Each row is a point. The ring and each string are closed loops that go straight from each point to the next, and from the last back to the first. Before rounding, they use only three directions, however many columns there are. How many times does the string pass through the ring? Passing back the other way cancels.

Ring (8 x 4):
[[ 0.45  0.32 -0.05 -0.28]
 [ 0.19  0.44  0.03 -0.05]
 [-0.17  0.25  0.25  0.27]
 [-0.32 -0.06  0.36  0.38]
 [-0.27 -0.42  0.35  0.28]
 [ 0.04 -0.55  0.22 -0.01]
 [ 0.38 -0.37  0.10 -0.27]
 [ 0.53 -0.07  0.01 -0.37]]
String, 13 rows:
[[ 0.07 -0.35  0.42  0.09]
 [ 0.02 -0.37  0.43  0.12]
 [-0.17 -0.65  0.64  0.31]
 [-0.41 -0.63  0.36  0.35]
 [-0.55 -0.61  0.45  0.49]
 [-0.23 -0.38  0.70  0.42]
 [-0.04 -0.19  0.43  0.19]
 [-0.13 -0.20  0.13  0.12]
 [-0.37 -0.41  0.00  0.19]
 [-0.20 -0.35  0.04  0.10]
 [-0.33 -0.68  0.05  0.14]
 [-0.23 -0.89  0.34  0.17]
 [ 0.00 -0.59  0.46  0.12]]
Times through: 1

Ring, 9 rows:
[[ 0.44  0.25 -0.12 -0.37 -0.01 -0.17 -0.29 -0.21]
 [ 0.22  0.33 -0.18 -0.02 -0.22 -0.12  0.07 -0.15]
 [-0.12  0.17 -0.16  0.49 -0.31  0.07  0.39 -0.05]
 [-0.23 -0.07  0.03  0.57 -0.18  0.22  0.37  0.04]
 [-0.18 -0.42  0.26  0.43  0.13  0.34  0.06  0.08]
 [ 0.04 -0.61  0.15  0.22  0.36  0.30 -0.41 -0.07]
 [ 0.24 -0.57 -0.08  0.05  0.42  0.18 -0.73 -0.25]
 [ 0.52 -0.26 -0.25 -0.32  0.36 -0.05 -0.88 -0.38]
 [ 0.58 -0.03 -0.17 -0.48  0.25 -0.14 -0.73 -0.33]]
String, 16 rows:
[[-0.04 -0.62 -0.20  0.54  0.27  0.30 -0.43 -0.21]
 [ 0.11 -0.37 -0.24  0.30  0.18  0.15 -0.43 -0.25]
 [ 0.20 -0.25  0.13 -0.07  0.22  0.12 -0.33 -0.09]
 [ 0.31 -0.51  0.34 -0.31  0.50  0.18 -0.65 -0.06]
 [ 0.39 -0.73  0.15 -0.27  0.66  0.20 -0.99 -0.21]
 [ 0.30 -0.75 -0.40  0.19  0.52  0.18 -1.04 -0.44]
 [ 0.15 -0.49 -0.52  0.43  0.24  0.14 -0.65 -0.41]
 [ 0.12 -0.30 -0.26  0.28  0.13  0.12 -0.37 -0.25]
 [ 0.14 -0.39  0.32 -0.07  0.31  0.21 -0.32  0.00]
 [ 0.03 -0.63  0.86 -0.17  0.49  0.40 -0.22  0.26]
 [-0.25 -0.69  0.56  0.41  0.31  0.49  0.01  0.21]
 [-0.33 -0.58  0.29  0.67  0.14  0.46  0.15  0.12]
 [-0.19 -0.35 -0.17  0.69  0.00  0.27  0.02 -0.11]
 [ 0.05 -0.23 -0.04  0.24  0.08  0.15 -0.16 -0.11]
 [ 0.02 -0.32  0.08  0.24  0.14  0.21 -0.16 -0.06]
 [-0.07 -0.36 -0.48  0.69  0.02  0.19 -0.24 -0.30]]
Times through: 2

Ring (7 x 9):
[[ 0.18  0.55 -0.09  0.14 -0.07 -0.24  0.08 -0.71  0.16]
 [-0.11  0.90  0.09  0.00 -0.11 -0.27  0.01 -0.68  0.20]
 [-0.25  0.84  0.21 -0.18 -0.15 -0.16 -0.14 -0.39  0.17]
 [-0.28  0.39  0.18 -0.30 -0.09  0.09 -0.32  0.14  0.17]
 [ 0.01 -0.12  0.14 -0.31 -0.12  0.18 -0.36  0.29 -0.03]
 [ 0.41 -0.25  0.17 -0.20 -0.25  0.02 -0.21 -0.13 -0.30]
 [ 0.51 -0.03  0.06 -0.01 -0.22 -0.14 -0.03 -0.52 -0.24]]
String:
[[-0.17  1.18  0.24 -0.07 -0.21 -0.38  0.03 -0.88  0.13]
 [ 0.06  0.95  0.40 -0.16 -0.35 -0.39  0.00 -0.92 -0.17]
 [ 0.03  0.53  0.14 -0.10 -0.16 -0.16 -0.09 -0.45  0.04]
 [-0.15  0.55 -0.12  0.03  0.04 -0.06 -0.08 -0.25  0.37]
 [-0.19  0.88 -0.28  0.23  0.14 -0.19  0.09 -0.57  0.58]
 [ 0.05  0.88 -0.29  0.35  0.08 -0.33  0.22 -0.91  0.45]
 [ 0.32  0.59  0.03  0.13 -0.18 -0.35  0.13 -0.94 -0.03]
 [ 0.33  0.43  0.18 -0.04 -0.27 -0.28  0.01 -0.76 -0.19]
 [ 0.16  0.33  0.07 -0.05 -0.15 -0.13 -0.07 -0.43  0.00]
 [ 0.10  0.25 -0.27  0.16  0.09 -0.04 -0.02 -0.28  0.33]
 [ 0.14  0.39 -0.42  0.33  0.16 -0.13  0.11 -0.51  0.46]
 [ 0.00  0.39 -0.19  0.09  0.05 -0.06 -0.04 -0.29  0.33]
 [ 0.03  0.44 -0.01 -0.01 -0.07 -0.11 -0.07 -0.37  0.16]
 [-0.16  0.73 -0.14  0.09  0.05 -0.14 -0.01 -0.44  0.41]
 [-0.25  1.30  0.08  0.06 -0.09 -0.38  0.09 -0.91  0.34]]
Times through: 2

Ring:
[[ 0.46  0.77  0.20  0.00  0.01  0.31 -0.20  0.05 -0.42 -0.04 -0.20  0.34]
 [-0.05  0.45  0.47  0.21 -0.02  0.33 -0.14  0.06 -0.73  0.05 -0.37  0.39]
 [-0.62 -0.14  0.46  0.29 -0.08  0.22  0.20  0.03 -0.32  0.16 -0.30  0.09]
 [-0.45 -0.48  0.43  0.20 -0.12  0.01  0.42  0.10  0.03  0.15 -0.01 -0.14]
 [ 0.16 -0.38  0.39  0.03 -0.11 -0.13  0.39  0.20  0.14  0.05  0.26 -0.16]
 [ 0.60  0.45  0.10 -0.11 -0.03  0.11  0.03  0.10  0.04 -0.05  0.11  0.07]]
String, 28 rows:
[[ 0.29  0.30  0.39  0.07 -0.04  0.15 -0.01  0.13 -0.41  0.00 -0.08  0.22]
 [ 0.66  0.60  0.53  0.06  0.00  0.19 -0.23  0.20 -0.85 -0.07 -0.13  0.47]
 [ 0.62  0.96  0.46  0.08  0.03  0.37 -0.42  0.12 -1.02 -0.08 -0.34  0.63]
 [ 0.33  0.84  0.43  0.13  0.02  0.40 -0.34  0.08 -0.92 -0.03 -0.40  0.56]
 [ 0.42  0.47  0.78  0.20 -0.01  0.21 -0.26  0.23 -1.22 -0.03 -0.28  0.60]
 [ 0.12  0.24  0.52  0.16 -0.04  0.18 -0.03  0.14 -0.62  0.03 -0.19  0.30]
 [-0.15  0.32  0.28  0.15 -0.04  0.28  0.01  0.02 -0.30  0.07 -0.27  0.19]
 [-0.36  0.40  0.24  0.20 -0.03  0.39 -0.03 -0.05 -0.33  0.10 -0.41  0.22]
 [-0.50  0.35  0.51  0.33 -0.03  0.42 -0.11  0.00 -0.80  0.12 -0.56  0.40]
 [-0.29  0.14  0.73  0.34 -0.05  0.27 -0.07  0.13 -0.99  0.09 -0.42  0.43]
 [-0.04  0.02  0.80  0.28 -0.06  0.14 -0.01  0.21 -0.96  0.06 -0.25  0.38]
 [-0.17  0.20  0.33  0.16 -0.05  0.24  0.06  0.04 -0.30  0.08 -0.23  0.16]
 [-0.34  0.32  0.23  0.18 -0.04  0.34  0.02 -0.04 -0.24  0.10 -0.34  0.17]
 [-0.45  0.47  0.43  0.30 -0.02  0.46 -0.15 -0.03 -0.75  0.11 -0.57  0.41]
 [-0.11  0.45  0.66  0.30 -0.01  0.36 -0.22  0.10 -1.10  0.05 -0.49  0.54]
 [-0.14  0.63  0.37  0.21  0.00  0.44 -0.21  0.00 -0.72  0.05 -0.49  0.43]
 [-0.13  0.38  0.15  0.10 -0.04  0.31  0.02 -0.02 -0.12  0.07 -0.25  0.13]
 [ 0.14  0.34  0.38  0.11 -0.04  0.21 -0.03  0.09 -0.44  0.02 -0.17  0.25]
 [ 0.45  0.52  0.50  0.09 -0.01  0.21 -0.18  0.16 -0.77 -0.03 -0.18  0.42]
 [ 0.76  1.03  0.37  0.01  0.04  0.36 -0.42  0.12 -0.89 -0.10 -0.27  0.59]
 [ 0.49  1.07  0.03 -0.04  0.03  0.44 -0.32 -0.03 -0.36 -0.06 -0.29  0.39]
 [ 0.14  0.67  0.01  0.00 -0.01  0.35 -0.08 -0.04 -0.05  0.02 -0.22  0.17]
 [ 0.05  0.42  0.11  0.04 -0.03  0.26  0.02  0.00 -0.05  0.04 -0.16  0.11]
 [ 0.32  0.85 -0.08 -0.06  0.01  0.37 -0.14 -0.06  0.00 -0.02 -0.20  0.19]
 [ 0.79  1.15 -0.08 -0.15  0.04  0.38 -0.31 -0.01 -0.18 -0.10 -0.15  0.33]
 [ 0.92  0.88  0.23 -0.10  0.02  0.23 -0.27  0.14 -0.50 -0.12 -0.05  0.39]
 [ 0.49  0.38  0.41  0.03 -0.03  0.13 -0.06  0.16 -0.47 -0.03 -0.03  0.26]
 [ 0.11  0.26  0.28  0.07 -0.05  0.18  0.05  0.07 -0.21  0.03 -0.10  0.13]]
Times through: 1
